Each row is a point. To make a cloud, some directions were put in groups of two or more. Within a group, all points are equally far from the middle, so they leave a hole (a ring in 2 directions, a hollow ball in 3). The other directions are filled evenly. Then the cloud was stretched, turned, moved and blurred a little. Count the holes, and give their numbers of directions, smallest first.

Cloud, 13 rows:
[[ -4 -29]
 [ 12  36]
 [-28 -23]
 [ 30  31]
 [ 38  20]
 [-34   7]
 [ 19 -21]
 [-34   8]
 [  6 -27]
 [  4  36]
 [ 36  25]
 [-36  -7]
 [ 38  22]]
Holes: 1 (2)

Cloud:
[[-20  36  36]
 [  6  42  21]
 [ 23  33  21]
 [ -9  41  29]
 [-19  35 -19]
 [ 30   1  37]
 [ 25 -12  21]
 [ 30  12  39]
 [ 14  44 -16]
 [-28  26  37]
 [-20  34 -27]
 [ -6 -21  25]
 [-23   3 -27]
 [ 25  27  32]
 [-32  14  32]
 [ 25  32  10]
 [ 26  31   8]
 [ 30  19  24]
 [-29   9   3]]
Holes: 1 (2)

Cloud (54 x 6):
[[ 20 -27 -15 -11  29 -20]
 [ -3 -23   5  14   9 -30]
 [-10  29  12 -21  14   4]
 [  8 -10  28  12  26  -2]
 [  6  -6 -60   9  18 -19]
 [-24  -6 -23  24  17 -17]
 [ 43   8  29   1  17   8]
 [-29  43 -19  -8 -22 -19]
 [-10 -16 -19 -18 -21  24]
 [ 23  -2  26  -6  43 -13]
 [-11 -13 -25   4  28 -23]
 [ -5 -32 -16 -22  -1 -22]
 [ 36 -23  -6  -4  -2  47]
 [  7  40   0 -13 -21  -5]
 [-24  -2  -1   4 -28  27]
 [ 12 -28 -41  13 -19  -8]
 [  4 -12   4 -36  24 -29]
 [-37  21 -34   9 -36   5]
 [ 13  16  -5 -25  15  39]
 [ -4   1 -17   3  38 -24]
 [  0  10  25 -45 -25  -3]
 [ -9  10  -3 -22  10 -43]
 [ 26 -32 -10 -20 -16   7]
 [ -5  39  -2 -20   2  -9]
 [ 24  39 -16 -20 -20  -1]
 [ -4 -43   6   6  -8  23]
 [  3  -2  37 -44 -32  11]
 [-23  11  -4 -19  -3  20]
 [-15  10 -16 -29  18   1]
 [ 10  17  14 -36 -24  -4]
 [ 22   4  10 -36 -19 -11]
 [  1 -25  -2   9  23 -25]
 [  0   5   7  15 -43 -31]
 [ -5  -6  11  26  10 -17]
 [ 32  24   5 -11 -11  33]
 [ 12 -13 -36 -23  -2  18]
 [ 23 -31  -1 -41  -8  16]
 [  5 -28 -10  27 -21  -1]
 [  0 -32  24 -29   2 -30]
 [  4 -32  24 -24 -24 -19]
 [  8  17   2  19 -46  -8]
 [ 27  10  -2 -26   0  47]
 [ 21 -18 -10  -8 -37  -5]
 [-15 -22 -14 -28  16 -21]
 [ -7  12 -19 -27  -2  18]
 [ 16   3 -31  13 -15  35]
 [ 10   3   6 -48  33 -14]
 [ 12 -20  -6 -48  29  -2]
 [ 29  22 -29  12 -38  21]
 [  3  33   8 -16  13  13]
 [-10  -2 -30 -11   0 -48]
 [-32  -1 -27   2 -18  14]
 [ 30 -23  12   9 -14   8]
 [ 35  -8  20 -21 -18  38]]
Holes: 1 (4)

Cloud:
[[  5   8 -23 -24  26   7  -6  17]
 [ -4  37 -28   3  42  -5  16 -27]
 [-19 -11 -27   6  24 -33  -1  -6]
 [  2 -19   1   7 -19  -9   1 -60]
 [  6 -13 -37 -21  16   0   5 -26]
 [ 32 -31  -7  -7 -31  -7  11  10]
 [ 12  -1   4  22   5  13 -19  27]
 [ 45  10 -27  27  -2 -22 -23   7]
 [ 19  14   2  12  32 -14 -18 -18]
 [ -1  33   5 -10  28 -16  -9  -7]
 [-17 -23   3  31  -1   4  -2  21]
 [  7   8 -36   8  -6 -17 -23   2]
 [  0  18 -22 -20  22 -29 -11  15]
 [  7 -14 -39 -30   1 -29 -18   6]
 [ 30  32   2 -12  -5 -29 -14  -9]
 [ 21  18 -44   4  -6 -21  21  -3]
 [ 13  23  11  -9 -30 -17   1 -11]
 [ 45   9  -9  -5 -38  -7  -5  -9]
 [-35  -6 -38 -13  -8 -35  14 -27]
 [-14  28 -16  -4  11 -39 -12  -5]
 [ 21  12  22   9  25 -18  17 -30]
 [ 13  -3 -17  16 -11  20  16  14]
 [  2  -5  23 -13  22 -10 -19   4]
 [ 12   4 -24 -12  -3 -19 -26  16]
 [ 16 -11 -20  10   0  25  22  -5]
 [ 49  27 -34  12   0 -24  40 -10]
 [-20   4 -37 -11  19 -15 -22  -6]
 [ 25  -5 -45  -7  22 -20  -9   5]
 [ 26 -16 -11  20   1 -14  21  -7]
 [ -2   5 -48   5   6 -22  20 -35]
 [  6  -6 -52  24   3 -11  10  31]
 [-11 -19  19  29  14 -18   3   6]
 [ 23   3 -30   8  21 -21  -4 -29]
 [ 32  39 -26 -28  22 -18  13  -7]
 [  5   3   5   9   1 -16  35 -26]
 [ -2 -11  -1   9  -2   5  20  15]
 [ 41  -9  12  40   3 -27  11   3]
 [ 11  13  -4  -6 -10 -23 -22  14]
 [-16   3 -10  13 -37  -8  -7 -12]
 [  9  -3  21 -16 -24  -9   7   6]
 [-30  -6 -17   7 -14 -16  30 -22]
 [-25  -3  -8 -12  11   2 -26 -10]
 [  3  24   4 -18 -29  -1  -3 -29]
 [  6   5  -7  11   8   9 -28 -18]
 [ -4  32  -3   5  17   4  -2  14]
 [ 18 -32 -31 -27  17  -1   9  -4]
 [ -6  18  -3  -7 -18 -30 -37 -33]
 [  3   2  30  21 -13  -6 -21   7]
 [ 29 -25  -7   4  -2   3  -6 -34]
 [  9   0 -18 -34  15  -5  15 -31]
 [ 24  20  22  -3  -2   2   0 -14]
 [ 28  19 -25  20  27 -14 -17 -23]
 [ -1  26  12   7 -36 -28   5 -28]
 [ 18  -8 -24  35  23 -12  -2 -29]
 [ 22  28   1  -7 -12   2 -11 -30]
 [ 35  29   1  36 -12  12  28 -21]
 [ 21   6  -4  20 -17 -14  26  -5]
 [  5  -7  22   5  27 -24 -12 -15]
 [ 45 -20  -7  11   9 -15   3 -25]
 [  8   1  -1  10  23  -7 -37  -1]
 [  0   8   3  -6   8 -23 -42  -6]
 [ 17 -19 -31  -2 -37  -4 -30  11]
 [-26  26  -3  21 -14  -6  25  -8]
 [ 48  11 -13   6  -8 -29 -17  11]
 [ 16 -16 -20 -37  24  10   2  12]
 [ -8   5 -34  14  28 -28 -22  18]
 [ -2  24 -24   4  40 -18  28 -27]
 [-22  18 -20  20 -19 -23  25 -19]
 [ 25  17 -14  19   7 -29 -22  17]
 [  2   2  -4   7  33 -45   0  -6]
 [ 13 -19 -16  10  -6  15  20 -14]
 [ 24   9 -26  -3   3 -23  47 -28]
 [  7  -3 -25   4  38   8   7   0]
 [ -2  10 -54 -21 -31  -6   6 -14]
 [ 29   0  29   1 -14  -1  -4  -3]
 [-11  15 -12  -5  47 -44   1  14]]
Holes: 1 (3)

Cloud (87 x 9):
[[  0  -6   1   2 -39  -9  45  21  12]
 [ 20 -22   2 -47 -27  11   4  -2   5]
 [ 28  -4   7 -26   4   9  17  31  21]
 [-20  -3  29  -2 -25 -24 -12 -25  -3]
 [ 27   7 -15 -32 -31  10  27  20   7]
 [-47 -11   9 -11   8 -12  -9 -13  -7]
 [ 18   0  -9  23   5   5  16 -18 -11]
 [ -1  -5 -18 -31 -35  25  23 -13 -10]
 [ -4  24  26   6  -8 -44  21  20  21]
 [  8  24   5  30  17  13  -9 -10  -6]
 [ 24  41 -23 -29  11  -6  -7  -8  -1]
 [ 32  -3  -6  18  23   5   7   7  16]
 [-17  43 -20 -22   1   5  -5   5   8]
 [  3 -15  11   3 -11 -10  19  42  11]
 [ 33   3  -4   1  33   9   4 -17  -6]
 [ 29  38  21  -1  11 -10  21  17  -7]
 [ 16  19 -15 -27  -6  30 -32 -32  -1]
 [-23   2  11  25 -11 -35  14   5  -2]
 [ 10   5 -16 -22  18  12  24 -28   8]
 [-21   1  -4   4  -2 -17 -16  13 -13]
 [  1  -4 -25  15  -6 -20  -4 -25   4]
 [-10  26  13 -51   4   4 -30  -9   7]
 [  4  17  -1  -9 -23  11  15 -34 -16]
 [  7   4  17  -9  11  34  -4 -21  29]
 [-13  -5 -11 -30  -9  40  15  -3  23]
 [ 25  35   4 -22  36  10 -23 -10  13]
 [-19 -19   7  13  18 -13   2  20  12]
 [-27  15   0 -11 -24 -13   5  19 -19]
 [  8   3 -25 -29 -35 -22   4 -19  14]
 [ -2  24  22  -4 -24  16  -5 -31  -9]
 [ -9  16  20   8 -20  31  13   9 -10]
 [-21   8  16 -25  11 -11   7 -26 -23]
 [  0  34  -1   2  24  -4 -33   0  -1]
 [  9  -9 -25 -30 -11  26 -13   2  15]
 [ 18   8 -19 -38  15  27  -3  -3 -16]
 [  8 -18  15 -18  23  25 -14 -21  -2]
 [ 20  16 -15  18  11  13  11 -26  13]
 [ 13 -16  29 -19 -25 -18  -4  -8  24]
 [-22 -19   5  -8  33   2 -16 -19  15]
 [-17   5  19 -39  10  -2   2 -15 -26]
 [  7 -22  11   0 -16 -31  42  24  -1]
 [-15   7 -17 -27 -38 -24  19   6  15]
 [  0   2   4 -60  -2 -24   3   0  11]
 [-12  27  18 -33  -7   5 -15  14 -21]
 [ 36  25  18 -15 -18  10 -14  12  -3]
 [-20  14  13 -14  32  -8  -8  21  20]
 [-22  13  21  13 -21  -4 -17  11  -3]
 [ 38  -3  11  -6 -30 -20  21  25  -4]
 [  5  22  16 -22   9 -30  -4  11  37]
 [ 11  14  26  -6  -5  21  38  31   5]
 [ -1  21  24 -19   6 -18 -33 -37   9]
 [-18  24  34 -38  -5  11 -14   4  -6]
 [-33 -24  20  -8   3   5  -7  17   9]
 [ 12  -5  28 -10 -19 -29  33  22  34]
 [-19 -12  20 -12  21 -23  11  18 -10]
 [  9  -1  25 -10 -32  27  26   4  16]
 [-27  10  26  11  24  -7  21 -17  21]
 [ 28  -3  23 -15 -30  12  29  25 -10]
 [ -5 -19 -21  -1  -5 -21   0  -2 -14]
 [-23  26   6   6  12  33  -1  -2  -7]
 [  8 -15   1 -17  22 -31   3 -28  15]
 [ 45  10  23 -15 -20  11   2 -14  -3]
 [-10 -14 -12 -16  16  15  33  11  -4]
 [-11 -30   6  19  -5  -5   6   6 -10]
 [ 44  23   8 -17  12   3   8 -31   6]
 [ -2  -1   9 -50   9 -14 -22 -13  17]
 [ 15  22  44   4  13 -43  -2 -10   3]
 [ -7   2  34 -35 -30 -24  -2   7  16]
 [ 20  36  38  -1  28 -15   4  16  11]
 [ -1   3  48 -11   8 -23   7  28  18]
 [-18 -15  -1   3 -25  -4 -10 -29  17]
 [  5  -1  18   4  25   8  12 -34  22]
 [ 18  23  -2 -44 -26  16 -23  -2 -14]
 [-16 -18  30 -22 -18  24  18  12  18]
 [ 17   6   8 -36 -50  -2  -9   5  -3]
 [ 23  11 -14  11 -12 -31   7 -18 -11]
 [  4  28  -7  -3  18  10 -18   6 -21]
 [-39   7  26 -17   3  -3 -13 -17 -17]
 [ 51  28  12  11   1  -4   9  -9  10]
 [ 36   5  29   0  18   6  13   9  32]
 [-21   1  28 -24 -20 -36  33   2  -1]
 [-34   6  24 -29  10   7 -19  -3  22]
 [ 10  30   0   9  -1 -43   4 -27   9]
 [-33   5  11 -10  22  -6 -31  -3  15]
 [  2  13 -12 -16   8  44 -28  -6  -6]
 [-13  36   6 -27  -1   6  32  11   0]
 [  0  -5  15 -19  39 -10 -13 -31  -3]]
Holes: 2 (3, 6)
